Each row is a point. Examples show where two turns around zero, p and q, send a point. Where does a point land after both, in the order given? Backwards means that the second turn is done in reverse. Each puzzle has new turns, and all numbers are rounded.

Turn p:
[-1 23] -> [-9 21]
[ 38 -41] -> [ 50 -26]
[-37  17] -> [-41   4]
Turn q:
[-19  -5] -> [-18   8]
[-29  32] -> [-2 43]
[ 48 -27] -> [ 19 -52]
Where do these land?
q, then p: [12 16] -> [17 11]
q, then p: [-49 -12] -> [-50   6]
p, then q: [60 -6] -> [ 54 -26]
p, then q: [-24   3] -> [-21  11]

Turn p:
[ 25 -30 -23] -> [ 39  -4 -23]
[-31  11 -13] -> [-28  15 -15]
[ 3 56 36] -> [-26  14  59]
[-34   3 -27] -> [-24  19 -31]
[ 37 -40  27] -> [ 40 -45   9]
Turn q:
[  1 -48 -48] -> [-39 -54 -13]
[10  9 39] -> [20 21 29]
[-45 -36 -38] -> [-63 -14 -24]
[35 21  0] -> [ 40 -10  -1]
[-13  22  40] -> [11 43 16]
[13 31  6] -> [31 12 -8]
Where do these land?
p, then q: [ 41   7 -28] -> [49 -9  1]
q, then p: [-13  -8  38] -> [-25  -4  32]
q, then p: [ 10  37 -38] -> [ 38  29 -25]
q, then p backwards: [-38 -37  28] -> [-28  49  20]

Turn p:
[ 4 22 16 -1] -> [ 2 23 12  7]
[ -4 -10  24  31] -> [ -1 -17  29  23]
[-27   4  16 -83] -> [-55  40  -8 -56]
[ 22 -13  -4 -12] -> [ 15  -5   2 -24]
[  0 -29 -78  37] -> [ 30 -58 -61  17]
[ 4 25 25 27] -> [ 9 16 25 32]
Turn q:
[ 14 -15 -12  41] -> [ 10  -2 -29  36]
[ 41  41 -11  -9] -> [-11  54 -17 -15]
[-3 37 47 21] -> [-35  26  35  31]
[-30 -22  -7  10] -> [  0 -38  -2   7]
[-61   7   0  22] -> [-42 -47   7  13]
[  9 -47   5 -75] -> [ 61 -12  30 -57]
[ 30  -2 -22 -11] -> [ 19  20 -23 -15]
Where do these land?
q, then p: [ 24 -30  34 -42] -> [ 28  31  44 -26]
p, then q: [-14 -11  57  14] -> [-10 -13  50  31]
q, then p: [-24   6 -56  -7] -> [-19 -21 -45 -31]
q, then p: [-28 -20 -55  36] -> [  5 -59 -44  -8]
p, then q backwards: [ 20 -10   2 -26] -> [  3   2  -8 -33]
q, then p: [ -4  17  -5 -20] -> [-18  15  -5 -12]
q, then p: [26 48 23 45] -> [ -9  20 -11  70]

Turn p:
[ 11 -45  -3  31  62 -31] -> [ 33 -39 -16  57  40 -12]
[ -1  18 -23  19  37   8] -> [  7  -3 -47   8  12  12]
[-16  35   8  -9  -9 -18] -> [ -6  30 -11  -8 -17 -25]
[  5  36  12  53 -46   5] -> [-18  22  -4  25 -66  25]
[  6 -17  49 -53 -17  27] -> [-32  22  59 -23  33   0]
[-34 -39  -8 -42 -53  34] -> [-36 -37  46 -60  -9  -3]
[ 29  13 -35   1  26 -24] -> [ 51   5 -28   1   8   4]
Turn q:
[-19 -32 -52  34 -29 -16] -> [  3  29 -32  55  -6 -37]
[ 39  66 -26  -7 -27   2] -> [ 35  52 -26 -41  -6  31]
[23 -2 17  9 48  8] -> [  7 -16  30  -5  43  13]
[  2  13 -50  13  54  16] -> [ -7  12 -27  13  68  18]
[-18   6 -22  21   7  13] -> [-12  13 -14  25  12  14]
[  0 -52  -4  -4  16   2] -> [  4 -37   0  23  15 -29]
[-20 -40  47 -41   2   8] -> [-20 -66  16 -11 -26 -15]
[ -1  29  66 -51 -23 -49] -> [-21  -3  38 -77 -50 -18]
[ -6  14  24  26 -48  16] -> [ 11  17  14  18 -50  24]
Where do these land?
q, then p: [ 13  -9 -28  46 -37   3] -> [ 20  23 -19  25 -39  33]
p, then q: [-26  -8  -8 -27  38  -2] -> [-19  -4  -7 -11  39 -30]
q, then p: [ -1 -22  19 -15 -21 -19] -> [ 12  -1  31   2 -18 -21]
p, then q: [ -2 -54  39   4  13  -7] -> [-19 -12  56  27  14 -11]
p, then q: [ 14  28   4  24 -12 -43] -> [ 32  47   6  -2 -18   3]
q, then p: [-34  15 -26   7 -11 -44] -> [ -2  18 -36 -13 -32 -37]
p, then q backwards: [ 22  -2  48  40 -47  69] -> [-62  46  51  41   6  33]
q, then p backwards: [ 34  54 -34 -38  11  43] -> [ 31  28 -62 -17  30  44]
q, then p: [-21  -1 -14 -40  65  -2] -> [ -6 -40 -26 -13  51 -38]
